Every row gives one point. Each copy is the shape, with its points in the same order, stretched, turned, moved and blurred by noise. Some copies are also mirrored. Which?

Shape:
[40 34]
[-60 32]
[69 -56]
[0 -33]
[8 4]
[-42 30]
[-15 -18]
Copy 1:
[8 -57]
[-41 45]
[105 -39]
[52 16]
[21 -11]
[-30 27]
[30 23]
Copy 1 is: mirrored
Copy 2 (7 x 2):
[45 46]
[-52 47]
[78 -42]
[7 -22]
[20 18]
[-34 45]
[-7 -9]
Copy 2 is: only turned
Copy 3, 7 rows:
[-25 26]
[72 5]
[-74 -53]
[-2 -45]
[-1 -8]
[53 8]
[16 -35]
Copy 3 is: mirrored
Copy 4, 7 rows:
[-44 31]
[41 15]
[-73 -42]
[-13 -30]
[-17 0]
[31 23]
[4 -24]
Copy 4 is: mirrored

Shape:
[-3 -21 61]
[32 -24 21]
[44 36 -1]
[-48 25 -46]
[6 30 -7]
[67 -49 25]
[-45 -21 31]
[-43 10 32]
Copy 1:
[0 12 67]
[26 -22 39]
[60 38 5]
[-18 3 -43]
[22 22 -10]
[56 -40 62]
[-53 1 38]
[-32 27 13]
Copy 1 is: only turned
Copy 2 (8 x 3):
[-7 -54 70]
[-33 -69 18]
[-73 -30 -12]
[26 25 -28]
[-29 -6 1]
[-47 -104 30]
[36 -30 54]
[12 -6 45]
Copy 2 is: mirrored
Copy 3, 8 rows:
[-83 -25 -29]
[-35 -53 -26]
[5 -10 -40]
[10 16 48]
[-4 3 -13]
[-33 -88 -44]
[-70 -13 15]
[-61 13 7]
Copy 3 is: mirrored

Shape:
[50 -3 -8 -63]
[-51 21 -24 30]
[-22 72 63 8]
[17 -19 -7 -36]
[4 -24 29 -28]
[-63 23 5 -2]
[-20 27 30 20]
[18 26 -59 -64]
[59 -10 19 -53]
[-43 -13 -38 55]
Copy 1 (10 x 4):
[-12 47 45 -16]
[-21 2 -48 52]
[-4 3 23 121]
[0 17 17 -9]
[23 -22 21 19]
[19 3 -31 70]
[-10 -19 -1 72]
[-27 94 2 -16]
[-7 21 56 -7]
[-32 -31 -60 21]
Copy 1 is: mirrored
Copy 2 (10 x 4):
[-28 -93 6 4]
[40 18 -59 -19]
[-29 46 -42 24]
[1 -60 5 -7]
[-8 -35 32 -8]
[6 17 -37 -36]
[5 20 -26 11]
[-18 -89 -51 -28]
[-23 -78 21 19]
[73 13 -48 -12]
Copy 2 is: mirrored
Copy 3, 10 rows:
[-26 -29 22 -52]
[0 45 -57 10]
[-15 87 37 31]
[-20 -23 -2 -22]
[-30 -13 5 11]
[-43 44 -42 13]
[2 51 3 29]
[-36 -14 -23 -84]
[-20 -22 44 -25]
[32 28 -71 20]
Copy 3 is: only turned

Shape, 13 rows:
[34 48 38 12 15 44 -4 5]
[-26 1 5 -17 7 15 44 62]
[22 -7 75 10 68 49 -6 3]
[36 28 -34 0 -37 30 -4 -39]
[44 33 47 14 15 25 4 34]
[-23 -35 -10 0 35 -57 27 42]
[58 16 -43 -50 -44 -41 -33 11]
[-32 17 -5 -65 57 -32 -6 -3]
[-11 -34 62 -52 23 3 46 -62]
[-28 27 12 -2 10 -70 -100 1]
[5 -25 57 -41 42 63 29 -15]
[37 26 -33 -11 1 8 11 9]
[-26 -12 -48 -22 3 42 18 28]
Copy 1:
[49 -49 7 -23 57 15 -40 -31]
[-17 -36 -30 -68 -9 -13 -42 -49]
[-29 -94 35 -20 80 7 -24 -26]
[62 0 -9 11 6 45 1 -37]
[50 -72 10 -45 35 5 -33 -10]
[-43 -16 -20 -57 -22 -45 19 15]
[47 44 32 -32 -43 52 -1 31]
[-47 41 25 -61 34 -9 -2 -31]
[-42 -47 64 -49 21 -2 33 -89]
[-6 55 67 26 18 -44 -27 32]
[-53 -79 39 -44 47 30 -19 -86]
[32 -8 -23 -39 0 41 -13 -7]
[-37 -6 -50 -27 -6 39 -36 -55]
Copy 1 is: mirrored
Copy 2 (13 x 8):
[29 -11 35 36 42 0 -50 -1]
[-5 -2 20 -23 55 -2 33 13]
[-18 -51 38 37 35 -47 -51 1]
[32 27 -1 24 13 23 -38 -62]
[29 -10 46 40 33 -7 -23 20]
[-23 15 -15 -19 -1 -39 39 26]
[76 3 -16 -14 -46 31 6 -7]
[18 -18 -33 -51 20 -38 -30 7]
[-11 8 39 -40 31 -84 -27 -71]
[-15 12 -3 -44 -69 11 -78 30]
[-8 -47 36 -4 53 -47 -25 -44]
[46 6 -14 21 21 10 -2 -12]
[-10 -17 -22 -16 43 25 14 -26]
Copy 2 is: only turned
Copy 3, 13 rows:
[35 44 69 -13 -8 19 2 -59]
[-39 30 64 19 -3 47 57 12]
[21 -16 99 -39 37 7 40 -95]
[16 18 17 60 -54 0 -4 -31]
[31 29 91 -1 11 41 2 -31]
[-17 -14 9 0 57 10 43 47]
[-34 25 -2 70 -5 1 -58 18]
[-76 40 3 -30 38 -46 32 -25]
[-39 -44 103 -35 -11 -79 42 -54]
[-11 9 -74 -67 19 -14 -62 -14]
[-27 -17 110 -4 4 -22 61 -101]
[3 37 32 55 9 12 12 0]
[-45 13 9 50 -29 41 56 -25]
Copy 3 is: mirrored
Copy 4:
[-4 34 75 -11 -17 7 -8 -29]
[33 -4 16 -11 -8 -25 92 25]
[-17 -29 121 16 -5 -38 6 -22]
[-1 58 -13 33 -42 19 -31 -25]
[20 14 85 -21 -28 5 3 -10]
[65 -60 -1 -8 14 -60 36 59]
[46 62 -24 -17 -80 -53 -33 18]
[30 3 11 -11 29 -115 20 -14]
[18 -75 19 34 -13 -52 28 -87]
[-37 -13 -1 -77 27 -96 -64 31]
[-6 -24 74 42 -23 -50 50 -51]
[43 51 13 18 -31 -17 -4 4]
[2 33 -14 32 -12 -33 67 31]
Copy 4 is: mirrored

Shape, 15 rows:
[-3 -8 11 -5 -63 -6 -32 -11 30]
[-2 -4 -12 41 1 -23 30 18 3]
[-9 -10 -1 26 36 -27 -36 -56 29]
[18 -5 91 9 17 6 -23 17 26]
[-11 15 1 4 32 17 -35 -6 -97]
[7 19 21 59 -29 25 -7 -8 34]
[0 -17 -21 39 -79 -17 -33 -17 -53]
[-15 13 68 -68 -3 -21 -2 1 32]
[-14 10 -18 42 -27 -25 -23 23 -29]
[-12 23 22 52 26 -28 78 9 34]
[16 -5 -6 -22 20 -2 50 19 26]
[3 -5 95 13 1 -14 60 -5 30]
[27 121 -22 40 -16 -9 -19 -38 18]
[80 3 -23 12 21 -14 -1 19 28]
[8 11 -3 31 36 103 -14 -7 5]
Copy 1:
[-4 36 -21 11 -39 -13 6 -9 44]
[0 -8 2 43 15 10 17 23 -12]
[37 -2 9 -25 30 -3 -11 -32 33]
[-22 40 79 -47 -5 20 40 44 44]
[-30 38 1 -19 3 -7 -57 5 -75]
[-3 35 16 43 21 -1 -9 18 61]
[-25 36 -42 69 -21 -63 -22 -42 -33]
[9 36 46 -74 -85 50 19 38 30]
[-39 -7 -18 48 -9 -29 -12 0 -17]
[29 -11 64 38 12 51 18 53 12]
[34 20 -1 -7 4 54 28 59 -1]
[21 46 106 -10 -28 58 45 51 16]
[47 17 9 30 -5 -64 -90 44 68]
[35 16 -7 4 52 -36 29 60 22]
[-5 66 -21 -4 78 57 -41 38 33]
Copy 1 is: mirrored
Copy 2, 15 rows:
[-26 -15 -19 -2 -41 -37 -42 9 17]
[19 13 -22 -22 23 5 24 -2 57]
[-17 -17 -70 34 27 -56 28 -47 22]
[24 -33 -19 46 12 2 -67 -51 56]
[-23 77 -20 66 23 6 37 2 -37]
[-10 -2 4 31 -36 -25 8 -16 80]
[-63 85 -44 -6 -53 -16 -1 20 7]
[37 -48 11 -5 12 -37 -78 -31 -20]
[-16 60 -41 4 4 -19 1 31 31]
[50 -4 8 -40 60 -13 31 -43 95]
[23 -40 5 -32 30 31 20 -3 6]
[50 -17 27 -26 8 -3 -47 -84 78]
[39 13 1 45 -56 -91 72 33 41]
[36 -48 -59 13 -25 40 48 9 18]
[-44 -39 30 98 -2 26 58 1 35]
Copy 2 is: mirrored
Copy 3:
[27 3 17 -19 -41 -16 26 -37 -34]
[-21 -40 -10 28 -40 11 23 6 17]
[-21 -15 39 36 48 -4 30 -69 1]
[42 -2 77 10 0 -16 -24 -11 36]
[18 27 -32 -6 61 -25 -37 19 -1]
[10 6 25 45 -53 -18 -17 -45 -2]
[18 -14 -24 11 -12 -16 -2 8 -92]
[51 7 45 -26 7 -40 55 -6 49]
[-22 -25 -3 0 -25 -26 -12 10 -29]
[-23 -44 11 93 -44 2 51 1 69]
[14 -28 -6 -6 -33 26 35 -8 64]
[50 -16 57 63 -30 7 47 11 59]
[4 -1 -34 66 -23 -101 -8 -99 15]
[24 -74 -12 -5 -25 12 -16 -53 46]
[10 68 -1 16 -24 27 -59 -71 40]
Copy 3 is: only turned
Copy 4:
[-3 -15 53 17 -19 -2 7 -72 -7]
[23 -35 26 5 26 -54 13 10 -29]
[62 0 44 9 39 -43 -60 -46 17]
[33 -38 73 -56 24 20 -16 -18 -6]
[-1 3 16 14 103 32 -5 9 -15]
[63 -27 54 3 -6 -3 30 -25 -26]
[-35 -22 50 62 55 -28 42 -57 -51]
[-2 -22 21 -59 -32 16 -59 -47 -12]
[-15 -17 51 46 42 -28 19 5 -34]
[80 -47 10 -32 -18 -69 -15 12 -41]
[6 -15 -13 -47 -21 -26 -6 -5 17]
[64 -84 35 -73 -4 -22 -15 -33 -52]
[55 76 45 -11 -10 -34 -9 -26 -49]
[-2 20 38 -45 12 -58 32 -2 33]
[92 1 12 -3 23 59 24 -3 43]
Copy 4 is: mirrored
